Each row of a before or after table is a point. The points were changed in one or more steps. Then noise was added and the rows were shuffled. The steps act on how far a point lies along the listed directions, d1 being the first. Name the steps. A step turns or swaps two directions, mirrors them in a line or flattens them onto one, adds a multiple of one to another, or multiplies one. Angles are multiples of 10 degrees, from the lower direction toward the higher: turns from -170 to 170, lines from 10 to 170 but not 90. Use the fewest steps. Two steps may share a direction if one is a turn and the other turns, adds or multiplies; they go together, in the order done. Otherwise the lowest direction goes first.

Directions:
(1): [ -0.2 -23.1]
(2): [-23.1   0.2]
Before, 9 rows:
[[-6.0  3.0]
 [-7.7 -1.3]
 [ 1.6 -1.6]
 [-8.4  6.8]
 [-3.3  5.5]
 [ 1.7  2.4]
 [ 2.9  7.0]
 [-1.4  3.2]
 [-7.3 -4.4]]
After, 9 rows:
[[ 3.2 -5.9]
 [ 2.9 -1.8]
 [-1.0 -7.7]
 [ 6.7 -8.3]
 [ 2.3  1.4]
 [ 7.2  2.9]
 [ 5.6 -3.6]
 [-1.6  1.9]
 [-4.2 -7.4]]
Steps: swap d1 and d2

Directions:
(1): [ -9.9  -5.5  14.9 -30.6 -16.1   7.7]
(2): [ 0.6 15.7 32.8 15.1 -0.5  7.4]
(3): [-38.4  -3.2  -1.4   8.9   5.6  -1.7]
(4): [  0.6 -13.5  -3.5  18.6 -32.4   3.9]
(5): [ -2.2  14.3 -14.5  -0.1  -0.3  34.4]
(6): [ -4.7  30.5  -9.0  -4.0 -16.3 -17.0]
Before, 8 rows:
[[-4.3 -2.0  0.2 -3.2 -0.6 -6.9]
 [-3.8  4.0  5.8 -3.6  0.0 -0.7]
 [-2.6 -2.1 -1.6  1.9 -8.2 -2.1]
 [-1.8  2.3  1.5  0.9  4.6 -1.5]
 [-6.0 -1.5 -4.9 -9.1 -2.4 -2.0]
 [-1.8 -8.6  7.1  9.5 -3.6  3.7]
 [ 4.9  0.2 -2.0 -9.2  1.3 -6.7]
 [-2.4  3.6 -2.1 -6.2  0.8 -1.8]]
After:
[[-5.8 -2.0 -4.5 -9.4 -2.2 -3.0]
 [-4.7  0.0 -2.1 -2.3 -4.7 -3.6]
 [ 5.2  0.7  6.7 -1.0 10.4  7.7]
 [-5.8  2.6  5.2 -1.2 -3.3  0.2]
 [ 3.0  5.2 -1.9 -6.7  3.0  0.9]
 [-6.3  2.4 -4.2 -3.4  0.5  2.7]
 [-3.5 -1.7 -7.2 -0.8 -9.1  2.7]
 [-4.1  0.2  0.7  4.2  0.5 -1.1]]
Steps: turn d3 and d4 by -130 degrees; turn d3 and d5 by 160 degrees

Directions:
(1): [-13.9  13.6 -15.0  -8.1  -2.3 -19.3  11.6  -3.9  19.3  22.5  29.3]
(2): [-16.1  11.7   4.6   4.6 -12.5  -9.8  -5.5 -19.5  26.6  -1.7 -33.6]
(3): [-12.3  17.3 -10.9  -5.5  32.0 -17.4  -5.6 -15.2 -20.0 -18.6  -2.2]
Before, 10 rows:
[[ 4.3 -2.7 -2.9  0.0  4.9 -0.3  3.5  3.3 -9.7 -0.9 11.0]
 [ 6.6 -7.3  3.6  6.1 -7.5  9.2  3.7 10.5  2.3  4.6  7.3]
 [ 3.4 -1.9  0.0 -3.3  1.8  4.3 -1.9  5.0 -8.1 -1.2  8.3]
 [ 6.8 -7.8  0.5 -0.4 -3.3  4.4  1.0  8.2 -4.1  3.1  7.7]
 [-6.5  6.3 -1.9  0.5 -1.2 -4.0  0.1 -4.3  6.6  6.5 -0.6]
 [-1.0  4.4 -2.4 -3.9  6.2 -2.5  2.4  1.9 -6.3  1.5  6.8]
 [-1.1 -2.3  0.7  2.8 -8.0  1.3  0.2 -3.0  8.9 -0.2 -5.9]
 [ 3.6  1.8 -1.9 -2.5  6.6  2.1  1.1 -0.5 -6.5 -0.8  6.5]
 [ 9.5 -9.9  0.6  0.8 -2.3  7.3 -0.7  5.2 -7.3  1.2  6.6]
 [ 1.4  0.5 -2.7 -4.0  4.8  0.8  1.3  1.0 -8.6 -5.5  4.1]]
After, 10 rows:
[[  4.2   0.3  -1.5  -1.8   1.5   3.3   2.6   1.1  -1.5   4.4   9.4]
 [  5.4  -4.8  -0.5  -1.4   5.6   2.5  -2.3   4.9 -12.5  -5.0   3.2]
 [  2.5  -0.3  -1.3  -4.0   2.4   2.5  -1.2   4.0  -6.9  -0.6  10.2]
 [  5.2  -4.7  -2.1   0.6   1.1   1.1   4.4   5.3  -6.2   1.9  12.0]
 [  0.5  -0.2  -3.9  -4.3  -0.7   0.6   4.5   2.4  -2.2   1.3  10.3]
 [  5.0  -1.9   2.3   5.9   8.9   6.5  -2.5   3.7 -12.8 -11.3  -2.1]
 [  5.6  -3.6  -3.4  -1.6   8.3   1.0  -2.6   0.5 -13.6  -4.5   6.5]
 [  2.8  -0.5   0.9  -2.6  -3.1   3.0   4.1   6.5  -0.3   7.2   7.4]
 [ -1.9   0.0   0.5   2.6  -0.7  -0.1  -2.5  -6.1   2.2  -7.3 -10.1]
 [ -0.7  -0.1   4.3   3.7  -6.8   4.3  -1.5  -0.9   5.9   4.5  -7.1]]
Steps: turn d1 and d3 by -110 degrees
